Every row gives one point. Any point is a mix of the corners, with weights that add up to 1. It lies inside the corners' shape when no weight is negative. Is each point inside? If not, which corners have a negative weight?

Corners:
(1): [ -3 -48  24]
(2): [-21  17  17]
(3): [ -8  -5 -21]
(4): [17 95 -9]
Points:
[ 1 50  3] => inside
[-5 16 21] => outside (3)
[-11 -31   1] => outside (4)
[ 9 68  2] => outside (3)

Corners:
(1): [ 52 -21   8 -40 -54  18  30 -13  45  53 -38]
(2): [ 39 -59 -23  -7  28   4  38 -17  13 -34  31]
(3): [ 16  24 -37  38  88 -29  -9  -6 -24 -51 -37]
(4): [-39  47 -13 -24 -55  -5 -24  -1 -49 -14  34]
(5): [-24  28 -52 -16  47  13  33  -2  59   3 -35]
(6): [-36   6  24 -39  15 -22  35  25 -27 -58 -95]
(7): [-34 -20 -35  12 -35   1  -8  47 -24 -15   0]
(8): [-42  -4 -22  14   0 -36  19 -25 -72  36  62]
(9): [-30 -21 -59 -54  14 -50 -75  -2 -51 -56   5]
(10): [-57  36  39 -11 -53  54 -34  50 -54  29 -53]
(11): [ 36   2 -10   1 -15  20  54  26 -70  34   9]
(12): [-57  16 -41   7  12 -15   4  56   6  24  72]
Points:
[-32  13   0 -18  -4   5   1  22 -26 -10 -38] => inside
[ 10 -11 -33  -4   5  12  -1  16   4 -11  19] => outside (6, 8)
[-31  26 -21 -23 -39 -10   5  21 -31  19  17] => outside (2, 3, 10)
[-33  24  -1  -5 -12 -10  -7  29 -62  14   0] => outside (2, 5, 7)
[-24   3 -42 -11  23 -17   6   5  17 -12   6] => outside (10, 11)
[-37  10 -26  -3   7 -15  -4  12 -46 -16   9] => outside (1)
[-33   4 -34   0  12 -12  -5  21 -33 -17   9] => outside (1)
